Each row of a before or after table is a point. One or more steps were done to the points. Then noise was added and the rows were shuffled. The steps act on how far a point lies along the listed directions, d1 being the first. Name the steps. A step turns or swaps two directions, mirrors them in a line or flattens them onto one, adds a multiple of one to another, or multiplies one. Angles are multiples of 10 degrees, from the lower direction toward the higher: turns from -170 to 170, lines from 10 to 170 but not 90. Use the fewest steps. Two steps may share a direction if one is a turn and the other turns, adds or multiplies; they go together, in the order done. Otherwise the lowest direction goes first.

Directions:
(1): .05; .44
(2): -.44; .05
Before, 9 rows:
-.40; .03
-.50; .40
.27; .36
-.53; .12
.16; -.05
.07; -.21
-.32; -.43
-.24; .02
.55; .14
After, 9 rows:
.17; .53
-.03; .16
-.21; .10
.37; -.53
.38; .25
.00; -.24
.01; -.39
.09; -.54
-.45; -.29
Steps: mirror d1 and d2 in the line at 140 degrees

Directions:
(1): .50; .11; -.20
(2): -.10; .54; .05
(3): -.20; .01; -.51
Before, 9 rows:
.30; .34; .06
-.30; .25; .30
.04; -.25; -.89
-.75; -.43; -.41
.19; .23; -.10
.00; -.22; -.24
-.04; .14; -.49
-.01; -.40; .36
.33; -.56; -.04
After:
.13; .19; -.05
-.11; -.47; .04
.09; -.20; -.04
.32; -.16; -.13
-.48; -.62; .18
-.34; .16; .13
.19; .30; -.06
.27; -.51; -.12
.23; .45; -.07
Steps: add 0.3 times d1 to d2; multiply d3 by 0

Directions:
(1): .13; .31; .50; -.29; -.36; .13
(2): .50; .32; -.34; .05; .07; .35
(3): .07; -.36; -.31; -.54; -.27; .05
(4): -.49; .07; -.05; -.09; .10; .58
(5): .23; -.24; .31; -.26; .56; .12
Before, 12 rows:
.61; .15; -.75; -.18; -.23; .30
-.46; .23; .52; -.33; -.38; .21
.41; -.15; -.12; -.19; -.29; .30
.16; -.28; -.54; -.21; .04; .12
.12; .04; -.55; -.06; -.07; .46
.47; -.35; -.61; -.06; .10; .10
.51; .13; -.69; .17; -.06; -.25
-.67; .27; .28; .09; -.10; .26
-.11; .18; .42; -.20; -.25; .30
.04; .20; .14; .05; .23; .43
.00; -.13; -.11; -.29; .09; .16
-.33; .04; .13; -.34; -.16; .09
After:
-.32; -.42; -.05; -.31; -.15; -.14
.12; -.49; -.39; .02; -.06; .02
-.01; .25; -.24; -.27; -.02; .42
.16; .16; -.30; .07; .11; .55
-.58; -.40; -.32; -.01; .05; .11
.12; .49; -.36; -.04; .01; .73
-.13; -.39; -.22; .12; -.19; -.87
-.11; -.21; -.07; -.31; .09; .15
-.36; .56; -.02; .13; -.04; .67
-.30; -.69; -.63; -.01; -.03; -.46
-.28; -.11; -.05; .19; .40; .31
-.16; -.73; -.02; -.17; -.12; -.40
Steps: turn d1 and d2 by 110 degrees; multiply d4 by 1.3

Directions:
(1): .08; -.03; .03; -.16; -.49; -.17; -.13; .56; .52
(2): -.32; -.48; .51; -.20; -.35; .05; -.17; -.10; -.32
(3): -.32; -.53; -.34; .13; .35; -.10; .10; .48; -.12
(4): .07; .36; -.18; .01; -.16; -.13; -.42; .34; -.64
Before (13 x 9):
-.21; -.69; .29; -.19; -.21; .00; .24; .04; .40
-.02; .32; .07; .12; .01; .18; .02; -.45; -.23
-.33; -.35; -.28; .19; .41; -.02; -.02; .18; -.59
-.13; -.16; -.35; .31; .27; .00; -.02; .11; -.40
.22; .09; .19; -.09; -.24; -.28; -.01; .19; .38
.06; -.05; .01; -.24; -.18; -.17; .24; .30; .30
-.23; -.49; -.51; .10; .69; -.06; .16; .03; -.05
-.67; -.74; .39; .27; .42; .17; .17; -.31; -.16
-.39; -.10; -.45; .09; .83; .10; .46; -.02; .36
-.05; -.17; .10; .05; -.47; -.11; -.22; .51; .12
-.25; -.13; -.22; -.03; .19; .00; -.12; .30; -.40
.07; -.23; .38; -.16; -.22; -.17; -.11; .00; .00
.04; -.03; -.19; .19; .51; .16; .42; -.31; .24
After, 13 rows:
-.29; -.43; -.06; -.09; .08; .02; .16; .25; .25
-.08; -.35; -.24; .20; -.03; -.06; .10; .36; .36
-.56; -.39; .30; .06; -.44; -.18; -.58; .79; -.45
-.21; -.36; .19; .24; .24; .19; .20; -.42; -.24
-.01; .08; -.07; -.09; .26; -.02; .26; -.16; -.42
.02; .30; .11; -.03; -.44; .04; -.05; .07; .28
-.25; -.28; .12; -.06; -.06; -.06; -.21; -.04; -.95
-.19; .43; -.80; .02; .33; -.19; -.13; .81; -.05
-.29; -.59; -.13; .00; .01; -.15; .08; .60; .30
.21; .43; -.47; .11; -.04; -.13; -.17; .54; -.07
.15; .20; .12; .09; .30; -.10; .08; -.40; -.26
-.12; -.29; -.64; .04; .23; -.27; -.19; .70; .04
.00; -.29; .43; -.10; -.03; -.10; -.08; -.23; -.31
Steps: turn d1 and d4 by -170 degrees; multiply d2 by 1.3

Directions:
(1): -.56; -.31; -.15; .33; .43; .27; -.18; .13; .47; .02; .30; -.20
(2): .11; -.57; -.03; .17; .20; .30; .14; .40; -.61; -.31; -.25; .03
(3): .14; -.04; .73; -.15; -.01; -.10; -.27; .47; .07; -.19; .50; .17
(4): -.02; -.67; .09; -.34; -.20; -.21; -.10; -.19; .49; -.21; -.42; .23
Before (14 x 12):
-.12; -.09; -.07; -.04; .02; .04; -.06; -.02; .21; -.06; -.05; .00
-.09; .20; -.19; .04; .04; .07; .01; -.24; .09; .16; .02; -.19
-.16; .10; -.21; .04; -.02; .00; -.09; -.12; .15; .11; .07; -.11
-.20; -.05; .04; -.16; .08; -.11; -.13; -.13; .37; -.06; .00; .07
-.01; .07; -.18; .02; .01; .10; -.01; -.14; -.07; -.09; -.10; -.07
-.09; -.19; -.20; .13; .19; .26; .08; -.01; -.15; -.11; -.16; -.12
-.18; .17; -.26; .23; .24; .12; -.02; -.13; .11; .08; .10; -.20
-.23; -.14; .00; .24; .26; .20; -.19; .19; .29; -.03; .24; -.06
-.03; .18; .05; -.06; -.02; -.02; .01; -.03; .15; .13; .17; -.02
-.15; -.07; -.20; .04; .01; .06; -.04; -.15; .06; .02; -.12; .02
.08; -.20; .55; .15; .19; .11; -.10; .67; -.26; -.25; .45; .19
.08; -.15; .03; .21; .18; .19; .05; .31; -.29; -.11; .12; -.15
-.07; .24; -.09; .00; .12; .18; -.02; -.08; .07; .19; .24; -.13
-.19; -.09; -.26; .26; .16; .08; .12; -.06; .09; .02; .02; -.18
After (14 x 12):
.42; .22; .19; -.11; -.22; -.02; .02; .15; -.44; -.07; -.10; .16
.14; -.10; .27; .00; .14; .16; -.02; .25; -.28; -.23; .09; .01
.14; .67; .04; .09; .12; .19; .02; .08; -.35; .30; .46; -.15
.19; .09; .31; .06; -.06; -.05; .04; .28; -.24; -.15; .25; -.03
.00; -.36; .15; -.48; -.20; -.32; -.11; -.27; .41; -.21; -.36; .29
.21; .29; -.10; .35; .18; .25; .19; .29; -.76; .02; .16; -.20
.06; -.24; .10; -.25; -.16; -.12; -.09; -.04; .24; -.16; -.23; .21
-.03; -.19; .19; -.11; -.08; -.03; -.17; .04; .12; -.14; .05; .19
.06; .19; .14; -.07; -.12; -.11; -.15; .08; -.04; .01; .23; -.05
.27; .34; -.51; .28; .03; .19; .48; -.01; -.95; .10; -.33; -.03
.21; .58; .21; .15; .17; .06; -.04; .23; -.41; .03; .47; -.07
-.04; .09; .07; .06; .09; .11; -.17; .09; -.01; -.13; .15; -.05
.05; .39; .19; .05; .08; .07; -.10; .07; -.05; .09; .43; -.12
.01; .32; -.03; -.01; .00; .01; .07; -.05; .03; .19; .13; -.06
Steps: add 0.3 times d1 to d2; turn d1 and d3 by 150 degrees; multiply d4 by 3
